Every row gives one point. The points of each table are mixes of a few directions, plus a little noise. Count the directions of each table, and those that both share. Where both have some left over, give the other angles between the two spaces (their principal angles), to ten degrees, smallest first.

First (7 x 3):
[[-25   6  49]
 [ 26  -8 -48]
 [-87  56 118]
 [ 26  -5 -48]
 [ 19  -8 -30]
 [ 22 -38   2]
 [ 19   0 -44]]
Second (7 x 3):
[[-30  29  23]
 [-10 -27  65]
 [ 30 -56  12]
 [ -2  44 -60]
 [-56 102 -23]
 [ 46 -52 -28]
 [ 25 -44   4]]
Directions: first 2, second 2, shared 2

First (9 x 6):
[[   0   54  -12  -33  -44  -11]
 [ -30   21  -24    3   -3    7]
 [  -3  -14   17    6   -7    8]
 [  64    5   34  -37  -23  -24]
 [ -43  -30  -10   39   30   23]
 [ -33  -17  -14   28   25   15]
 [  56 -121   75   42   55    7]
 [ -13   54  -62  -20   11  -15]
 [   0   48   -3  -31  -45   -8]]
Second:
[[ 29  21 -16 -24   6 -22]
 [ 55 -39 -25   9  88 -23]
 [-38  44  16 -19 -79  12]
 [ 10 -35  -3  19  44   0]
 [-48  -2  26  17 -44  29]
 [ 29 -32 -12  11  57  -9]
 [ -8  78  -2 -48 -81  -9]
 [-30 -36  19  33   8  25]]
Directions: first 3, second 2, shared 2

First:
[[ -14    0  -26   47    6   -7   -7   25  -10]
 [ -19   56  -16    0  -12    1    1    4  -26]
 [ -27   18  -49   36    0   -2  -10   14   18]
 [  -2   59  -29   -8   -9   14   -3   45  -21]
 [  21   -1  -20   -4   29   -6   -3   59  -13]
 [  44  -67   54   33  -17   21    7   35  -48]
 [   8   10  -30   -1   25   -8   -5   46   -4]
 [  14  -47   64  -86  -43   34    9 -105  108]
 [ -26  -29   57  -21   20  -47   14 -121   -5]]
Second, 8 rows:
[[  13   77   11  -10  -30    4   30   29   43]
 [  -1 -119   -7   47   46  -19  -27  -21  -18]
 [  16  -14   28  -18  -16   25   -8    8  -70]
 [ -39  100  -49  -35   -6  -12    7  -26   64]
 [ -29   47  -38   -8    5  -19    2  -18   59]
 [  26 -109   26   52   24   -8   -8   15  -28]
 [   9   66   13  -32  -30   17   15   16   -5]
 [   6  -47   10    2   11    9  -13   -2  -41]]
Directions: first 5, second 3, shared 2; angles 60

First, 8 rows:
[[ 20 -11 -21  -8  18  13  17   2 -18   0   2   2  38  16]
 [  2  -2 -24 -10 -12  67 -11  11  33 -15  -1  24 -20 -13]
 [ 32 -41  57  27 -23 -12 -65 103 -46 -78  21  41 -28  45]
 [ 30 -23 -38  92 -14  82  51 -22 -16 -10  26  18 -34 -36]
 [  0  -3  18  92 -13 -32  42 -40 -34  15  19 -19 -36 -31]
 [  9   4 -37  -6  31  -2  54 -48 -16  39  -4 -25  55   0]
 [-57  43  48 -94  -7 -80 -67   9  53  17 -31 -20  -9  10]
 [-35  34  -2 -92  17 -34 -21 -16  43  32 -30 -20  34   9]]
Second, 10 rows:
[[ -18  -20   11  104    5  -60  -69  -32    6  -22   30  -11   44  -23]
 [   8  -19  -21   50   -1   33  -16   -5   10  -21   16   12   15  -13]
 [  11  -37  -11  120  -20   44  -17   -6   20  -42   32    7   10  -20]
 [   1   29   22  -81    6  -37   22   16  -53   31  -17   12  -64    3]
 [ -23   19   96   18  -43  -87   49   14   -8   16  -13  -53  -61   23]
 [  12   15  -29 -107    4   75   61   22   34   19  -35   -4   14   34]
 [  13   -8  -45  -13   20   43  -20   -3   -4   -6    6   30   18  -13]
 [ -12   -2   63   62  -41  -37   33    8   11   -7    2  -39  -33   12]
 [  -1    0  -56  -32   53  -16  -78  -28  -21    6   10   36   54  -25]
 [   9   22  -30 -121   19   43   35   15    3   27  -31   11    3   21]]
Directions: first 4, second 4, shared 2; angles 80, 80

First, 11 rows:
[[ -38    5   49  -18   14    9   23  -23    8  -38  -16  -18  -12   29
    12   24    4   65   20  -10]
 [ -20  -42   -3    9  -36   21  -12    4   11   -8  -22    2    5  -42
    -6    0   19   17   47   32]
 [  26    1  -62   40  -28   16   16    0    1   12  -26   -3    1  -29
     5   -3    7    2   23  -24]
 [ -10   -6  -18    6  -22   22    6  -21    9   -4  -13   -4  -15    7
    51   17   23   14   35  -33]
 [   5   73  -35   12    9   77   34   31  -29   20    7   -5  -30   30
    36   32  -21   41   21  -20]
 [ -14   60   -6  -88   46  -50  -22   92    2   46   48   42  -43   39
    36  -22  -22   12 -121   -3]
 [   5    8  -17   26   -2    3   38   -3    8  -21  -41  -18    3  -14
   -23    7   -6   64   14  -25]
 [ -20  -32   35   -6    0  -27    6  -18   19  -34  -24  -11   10  -12
   -20    0   11   36    8    4]
 [  28  -43   35   20    5  -25  -37  -48  -12    2   39   -1   44   -7
   -45  -18   -2 -118   -2   38]
 [  31  -25   26   12   11  -25  -34  -42  -17   11   44    4   30   10
   -23  -14   -3 -117  -14   19]
 [   6    0   -2  -11    6  -22  -13   23   -2   13    9   15    5  -11
   -20  -16   -7  -17  -30   18]]
Second, 11 rows:
[[  24   29  -10  -24   30  -12  -32   42   19   35  -24   28  -10   -5
     7  -23   10    0  -44   55]
 [   8  -13    0    1   -1   -1    4   -9    9  -10   -2    1    6   -4
    -2   -1    2    1    3    4]
 [  49   15  -22   -9   32   -4  -10   17   30   14  -30   23   -1   -7
     1  -22    8    3  -32   46]
 [-107   -3   55  -44  -32  -21  -52   43  -41   29   40    0  -19    2
    14   10    7  -11   -1    7]
 [  72  -94  -12   32   -7    7   52  -85   65  -88  -15   -6   40  -24
   -25   -8    7    5   39   -2]
 [  24   47  -20   -7   29   -2  -16   35    1   38  -20   15  -12    5
     7  -11    1    2  -35   26]
 [  37  -69   -1   10   -5    1   23  -50   45  -56   -8    1   24  -18
   -16   -9    8    2   22   11]
 [  10  -45    0   32  -22   14   41  -58    6  -52   11  -23   19   -1
   -13   15   -8    3   42  -44]
 [  11   61  -26   25   12   18   18   10  -31   27   -5  -13  -10   19
     4   12  -19    5   -4  -37]
 [ -62    7   33  -37  -12  -17  -44   43  -20   31   18    9  -16    0
    12   -1    8   -8  -14   23]
 [ -64   66    3   24  -23   18   13   12  -82   34   34  -36  -20   31
    11   39  -27    0   20  -85]]
Directions: first 6, second 3, shared 1; angles 30, 60

First, 11 rows:
[[  5  -6  38 -15   6  28  23 -10  -6  15 -39  -7 -16  19 -26  36 -21  29
   -7 -29 -21   6   5  36   9  11   3  11  -5 -31 -43 -18]
 [-12  24 -39  32 -12 -31 -43  32  12 -29  43   0  36 -41  21 -17  23 -31
   29  41  55  -8 -20 -50   8   2  11 -18  13  56  68  35]
 [ -7 -60  14  -4  41  31  61 -67 -19  42 -19 -13 -26  -9  10 -52  21  25
  -23 -15 -89  -4   8  48 -27  25  -3   3 -47 -60 -82  -6]
 [ -1  31 -71  62  31 -10 -42  39  -1 -41  31 -37  26 -51  15 -55  45 -17
   37  25  26   1 -52 -17  18  46  -4 -40 -16  34  32  67]
 [ 16  -9   5  -7  28  28  25 -14 -14   9 -31 -16 -30  27 -16 -10  -5  25
  -16 -35 -48  11  -3  48  -2  16 -18   0 -20 -45 -58  -8]
 [ 18  16 -51  -1  -2 -28 -24  19   2 -23  33  10  -9  24  20 -44   9 -29
  -12   7   5   5   0 -19 -15 -29 -30 -10   9  13  29   4]
 [ -1  29  36 -38 -66 -31 -30  30  22  -8   8  44  15  32 -10  82 -46 -20
   -2  10  72  -3  33 -48   8 -61  12  26  57  44  69 -39]
 [ -8  33 -43  32 -12 -32 -50  41  12 -34  42  -2  35 -36  17 -14  21 -32
   30  37  60  -5 -22 -50  12   2   7 -20  16  58  71  36]
 [-18 -60  62 -19  17  38  67 -68 -12  55 -39  -2 -16 -10  -7   9  -4  37
  -17 -17 -67  -8  21  43 -15  20  20  20 -31 -54 -76 -25]
 [ -7  -3  35 -32 -40 -15   0  -4  11  12   3  33   6  18  -1  45 -27  -8
   -9   7  26  -6  31 -25  -6 -41  12  22  28  15  28 -34]
 [ 14   6  16 -10  11  23  12   2  -7   3 -32 -10 -20  28 -23  21 -17  22
   -8 -32 -19  11  -2  35   9   9 -10   4  -4 -29 -37 -11]]
Second:
[[ -39  -36   28  -35   -8  -67   10  -24   20   68   -8  -29   48  -62
    18   31   28  -34    6    0   14  -13   12  -13   38  -11   12   20
     4   -3   12   51]
 [ -13   -8   34   -2  -13   43   41    0   13  -14  -12   30   20   -3
   -17   43  -23   12    8  -27  -20   54   -1    0   26   -5   -6    0
    12    4   -7  -16]
 [  70   29 -101  -15   92  -53  -98   62   -4 -121   51  -25  -21   77
    57 -107   15  -38    4   30   -1  -17    7  -26  -43   12  -44  -23
   -18    0   73    8]
 [   4   45  -19  -14    8  -36  -43   42   -6  -26   23    1  -17   27
    22  -23  -30   21   -5    0    8  -23    6    0   -5   -6  -22   28
     2  -11    9   16]
 [ -12   16   17   10  -34   47   15    1  -22   16  -26    4    6  -15
   -11    1  -30   16    6   -3   21   26  -13   -6   20   13   14   21
    -8   12  -19  -16]
 [  18  -41  -69   13   39   65   54  -13   60  -61    0   70   67   18
   -12  -55   55  -57  -18   24  -44   38  -11  -60   17  -26   61  -41
   -35   52   51  -61]
 [ -22   15   23   16  -37    7   16  -14   -8   48   -5   10  -24   -8
   -22   24  -11   35  -15   -4    5  -31   -2   23   -7   -8   16   17
     7   -9  -40   -3]
 [  -2  -37   41   -5   -2  -31   -7  -37  -22   48  -15  -65  -10  -38
     5   38   21  -18   22   -5   18   -2    2   23   -8   26  -21  -19
    15  -19  -11   33]
 [  -2   35    7   10  -29   -2  -25    8  -36   29   -7  -20  -37   -2
     1  -10  -26   32   -2    6   31  -27   -6   17  -12   16   -3   25
     0  -10  -29    6]
 [  -4  -13   37   26  -16   27   38  -28    7   17    1   19  -35    8
   -37   56    0   31   -7  -21  -31   -5    3   43  -26  -10   -5  -28
    23  -19  -39  -19]]
Directions: first 4, second 6, shared 0; angles 30, 40, 60, 60

First (9 x 32):
[[   2   -6   -5    3    2   -6    5    5   -3    3    6   -6   -2   -4
    -9   -1    3    3   -3    1    4    2   -3   -5   -2    5   -1    3
     5   -5    6    9]
 [  -1   -2    0    1   -1   -2    1    1   -1   -2    3   -4    2   -2
    -4   -1    1    0   -1    0    0    0    1   -2    0    3   -3   -1
    -1    0    3    2]
 [  13  -28  -38   17   21  -36   36   32  -20   19   42  -57   -8  -30
   -58  -12   11    4  -23   20   22    3   -7  -33  -21   41  -17   13
    31  -40   46   58]
 [ -15   34   46  -17  -26   44  -41  -37   22  -22  -50   63    9   34
    69   14  -13   -3   24  -22  -25   -3    9   38   24  -47   17  -17
   -35   45  -55  -69]
 [   4  -10  -16    7   10  -16   15   12   -7    9   17  -25   -1  -14
   -25   -4    3    1  -11    8    8    2   -1  -15   -8   17   -7    5
    12  -15   19   26]
 [  -2    5    8   -3   -2    7   -6   -4    4   -4   -7   10    1    6
    11    2   -2    0    3   -5   -5   -2    2    7    3   -6    1   -3
    -5    7   -8   -9]
 [  15  -35  -42   20   25  -42   40   37  -21   23   49  -65   -7  -32
   -67  -16   11    5  -24   22   23    3   -8  -37  -27   49  -18   13
    36  -45   51   68]
 [   7  -18  -24    9   16  -23   22   20  -12   13   26  -36   -7  -18
   -36  -11    7    1  -13   12   12    2   -6  -19  -15   26  -10   10
    19  -24   31   35]
 [ -26   60   78  -33  -43   73  -74  -65   38  -46  -87  117   14   60
   121   30  -22   -9   42  -41  -43   -6   14   68   45  -86   32  -28
   -62   79  -95 -121]]
Second (11 x 32):
[[ 22  -9  16 -15  -6  -1  22 -15 -25   4  11   7   6 -22  20  16   4   7
  -18  14  -2  -6  -2   4  10  -5   4   8  12 -23  -8  24]
 [ 76  -2 -76  15  26 -52  21  89 -49  23  45  34  11  -6 -65  10  52   2
    4  46 -17 -24 -17 -76  -3  95 -12  44  24 -39  26 -60]
 [ -7  -9  16  -4  -6   7   7 -18  -5  -6  -9  -9  -4  -9  14  18  -5   8
   -9   3   9   0  -1  13   6 -13  -4  -4   8  -6   3  23]
 [-50  -6  27   8 -12  27 -16 -33  29 -22 -41 -27 -17  10  20  20 -24   9
   -1 -14  20   8   3  33   1 -35  -8 -23   0  21  12  25]
 [ 34  -3   4   6 -22  14   7  15  -9 -12 -19  28  -5  -7  28  61  11  20
  -29  37 -14 -25  -3 -16  12  23   6  20  28 -27  14 -15]
 [-43  -6  49 -25  -4  15   4 -68   8   0  -1 -31   3 -12  31 -31 -30  -8
    1 -37  17  23   9  53   2 -68   5 -29 -20  18 -29  62]
 [ 23 -18  58 -31 -27  20  35 -56 -33  -5  -1   7   5 -41  68  46  -9  19
  -44  20   1 -10   2  31  24 -38  13   4  22 -37 -20  63]
 [ 11 -16 -13 -29  39 -50  36 -12 -53  35  69 -26  22 -30 -44 -66  12 -19
   18 -17  17  22  -7   2  -4  -6 -12  -1 -14 -12 -23  43]
 [ 64  27 -18   6 -19   8  -8  49   7   6   6  66  11  10  19  13  19  -3
  -16  28 -49 -28   6 -44   3  45  31  33   3 -17 -12 -69]
 [-76  37 -50  46  22   5 -76  46  90  -9 -32 -20 -15  76 -66 -73 -16 -31
   66 -55   1  25   9 -11 -36  11  -8 -29 -49  84  18 -82]
 [-54   5 -12  23   9   7 -32   4  40 -13 -29 -28 -15  30 -26 -15 -14  -5
   27 -25  17  15   1  10 -14  -8 -15 -22 -14  39  19 -14]]
Directions: first 1, second 4, shared 0; angles 30

First (9 x 32):
[[  6   5 -21  19 -27   0 -10   1 -19  11  92   5  13 -29 -26  44   4 -16
   23   2  13  53   6   3 -34  -4  -5 -45 -20   0  57  38]
 [  7  -9  -3  23 -20   4  -7  -7  16  -9  58  -3   2 -14  -8  26   2   1
   12   2   3   8  -1  10   0  -6  12 -12 -14  -5  32  17]
 [ -9  43  -3 -81 -32 -43  45 -20   7 -52 -63  -1  -4  11   7 -51   1 -19
    6  33  18  -1 -38   9 -31   3 -26 -14  43 -44  13 -29]
 [-30  -3  -9  20  13 -10 -47  31 -21   6  -4   1  -1  20 -17   4  36  19
  -41  -6  -9  32  10  23  42  -9   8   4  26  24 -16  -7]
 [ -3 -27  -7  57  60  47 -43  38 -50  94  14  14  11   4  -3  29  -1  18
  -14 -49 -29  17  58 -35   4   5  -5  19 -39  70 -43  28]
 [-21  43  -3 -80 -44 -27  43 -35  30 -34 -57   3   0  30  25 -66   6   1
    5  10 -14  -3 -23   2 -31  -6 -31   5  46 -26  21 -25]
 [ 27 -32  25  32  45  -4 -11  23  -8 -29 -31 -15 -18 -19 -14  24 -14 -12
  -16  30  38 -43 -21  17  56  13  39  11 -14 -20 -51 -23]
 [ 14   0  10 -15  -4  16  31 -24  23  11 -15   3   1  -1  24 -16 -25  -3
   25 -11 -11 -31   4 -26 -27   3 -12  12 -16  -2  -1   2]
 [  8 -21  12  24   8  18  -3  -4  26   3   7  -6  -4   0  11   5  -8  13
    2  -9 -11 -30   6   0  22  -1  16  19 -14   5 -11   0]]
Second:
[[  15  -20   18   41   27    4  -32    3   10  -11   27    0   -7  -17
   -15   34  -13   25   -3   13   -2  -29   14   18   23   -8   43    8
     5   -6  -26    9]
 [  12  -16   25   21   28    8  -20   -8   17  -10   -6    2  -10  -22
    -5   14  -31   24    7    9   -8  -49    6    5   19   -5   34   21
     4  -14  -44    0]
 [   8  -18   14   31   18    7  -29    3    9   -8   18   -1   -7  -17
   -13   27  -13   17    0    6   -2  -24    6   14   25   -6   32    9
     0   -6  -23    6]
 [ -14  -31   15   -4  -14   33  -32    8   41   -5  -35   -8  -13  -49
     0  -18  -48  -14   17  -39    3  -54  -47  -17   72    5  -18   29
   -48  -24  -62  -16]
 [  17   58  -16  -36   14  -44   74  -28  -50   10   -2   17   19   73
    21  -13   49   12   -9   48   -9   54   56   -1 -121   -1   -3  -31
    69   27   72    9]
 [  -1   22  -21  -10   -8  -19   25    0  -26    7   16    3   12   33
     3   -2   38   -7  -10   11    2   49   17    3  -41    0  -11  -23
    19   17   49    6]
 [ -14   14  -34   -5  -30  -13   14   15  -26   13   30   -5   13   28
    -1   -1   50  -23  -15   -6   11   72    0    4  -19    3  -28  -30
    -3   21   64    5]
 [ -30   -3  -12  -51  -46   23   11    7   22    9  -57   -7   -3  -20
    17  -53  -24  -44   16  -50    7   -9  -57  -34   33   14  -66   13
   -51  -13  -18  -25]
 [   6   -9   10   15   13    1  -13   -1    4   -5    8    1   -4   -8
    -5   12   -6   12    0    7   -1  -14    5    7    9   -2   17    6
     4   -3  -14    4]]
Directions: first 5, second 3, shared 1; angles 30, 90

First:
[[ -1  16  -5  -4  -6  -2   2  10  21  -9 -15  -3 -15   8  15   2 -10  -2
    2   1   7  -5   2   7 -16  -2  -4   3 -16  10   2  14]
 [ 11 -32 -16  -3  44  11 -58  -8  -6 -11 -14   9  -3   2  18   6 -52 -14
   13 -10   3  -4 -11 -38  40   4   7 -58  -5   9 -21  17]
 [-16  -7   3   5 -45   1  61 -13 -14  15  56   2  31  10 -32   8  57  34
   -9 -10 -11  34   6  33 -22  -4   7  60  35  -3  -1 -39]
 [  0  25  30  13 -27  -6  42  11 -19  18  15  -8   5 -23 -27 -26  63   2
  -10  12 -17  -8  18  24 -21  -7 -12  35  26 -15  31 -31]
 [  4  18  14  11  -7  20   5  26   7 -12  -1   0 -14  17  19 -20  13 -12
    7 -38 -11  -2  25   0 -20  -5 -18  -6  40  33   2 -11]
 [ -1 -24  -1   8  -7  33   5   8  -6 -12  39  12  12  39  13   2  10   9
   11 -64 -18  32  19  -9  -2  -6  -3  -5  68  45 -27 -29]
 [  0   4 -23 -13  16   2 -32   7  35 -23 -38  -1 -25  23  40  16 -59  -9
    6  -4  22  -5  -8 -13  -2   3  -1 -25 -38  20 -17  41]
 [ 21 -16 -16  -3  67  23 -95  19  17 -34 -55   7 -36  20  59  -5 -90 -42
   22 -33   8 -21  -2 -58  36   3  -8 -99  -9  40 -27  44]
 [ -5   0  12   5 -14 -16  28 -17 -23  24  21  -4  22 -26 -37  -4  41  12
  -12  29  -7   1  -6  14   3   2   6  28   2 -34  17 -22]
 [ -6   3  -4 -12   3 -41   3 -31 -10  25 -15  -8  11 -47 -35  12  -1   9
  -17  78  17 -18 -33  10  16   8  18  19 -70 -64  22  19]
 [-11  16   5  -4 -28 -25  37 -13  -3  19   8  -5  10 -21 -29   6  29  17
  -14  41   7   0  -8  29 -14   3   9  47 -29 -38  22  -3]]
Second:
[[   3    3  -40  -17    0   -9  -21  -32    3   11   20  -29   18   11
     6    9    8   48  -25   70    9  -41   -7   42  -12   42  -43   15
   -85   -8   -5   28]
 [   6   -2   -7   16  -25    5   10  -12    7  -10    6   15   10   21
     7   12   -3   10   18  -35   -1   23    6   -3   -7  -13   21   10
    30   24  -24  -18]
 [   0   -1    6    5   -3    2    5    4    0   -3   -2    6   -2    1
     0    0   -2   -7    6  -15   -2    9    2   -7    1   -8    9   -1
    17    4   -2   -6]
 [   5    0  -17    4  -15    0   -1  -18    5   -2   10   -1   12   16
     6   10    1   22    2    3    2    0    1   12   -8    6   -2   11
   -11   11  -16   -1]
 [   7   -2   -9   16  -26    5   10  -14    7  -11    8   15   11   23
     8   13   -2   12   18  -35   -1   23    6   -2   -8  -13   21   11
    29   25  -26  -18]
 [  -2    0    9    1    4    1    3    9   -2   -1   -5    4   -5   -6
    -2   -4   -1  -12    2   -9   -2    5    0   -8    4   -7    6   -5
    13   -2    5   -3]
 [   6   -3   -4   18  -26    6   12  -10    7  -12    5   17    9   21
     7   11   -3    6   21  -42   -2   27    7   -7   -6  -17   25   10
    38   26  -25  -21]
 [   5   -2   -5   11  -17    3    7   -9    5   -7    5   10    7   15
     5    8   -2    7   13  -24   -1   16    4   -2   -5   -9   15    7
    21   17  -17  -12]
 [   3   -1   -1    7  -10    2    5   -4    3   -5    2    8    3    9
     3    4   -1    2    9  -18   -1   12    3   -3   -2   -8   11    4
    17   11  -10   -9]
 [ -33    9   67  -61  118  -15  -29   86  -35   40  -48  -45  -63 -112
   -40  -63    6  -88  -64  106   -2  -75  -23  -21   43   26  -62  -63
   -69 -108  121   61]]
Directions: first 4, second 2, shared 0; angles 30, 50
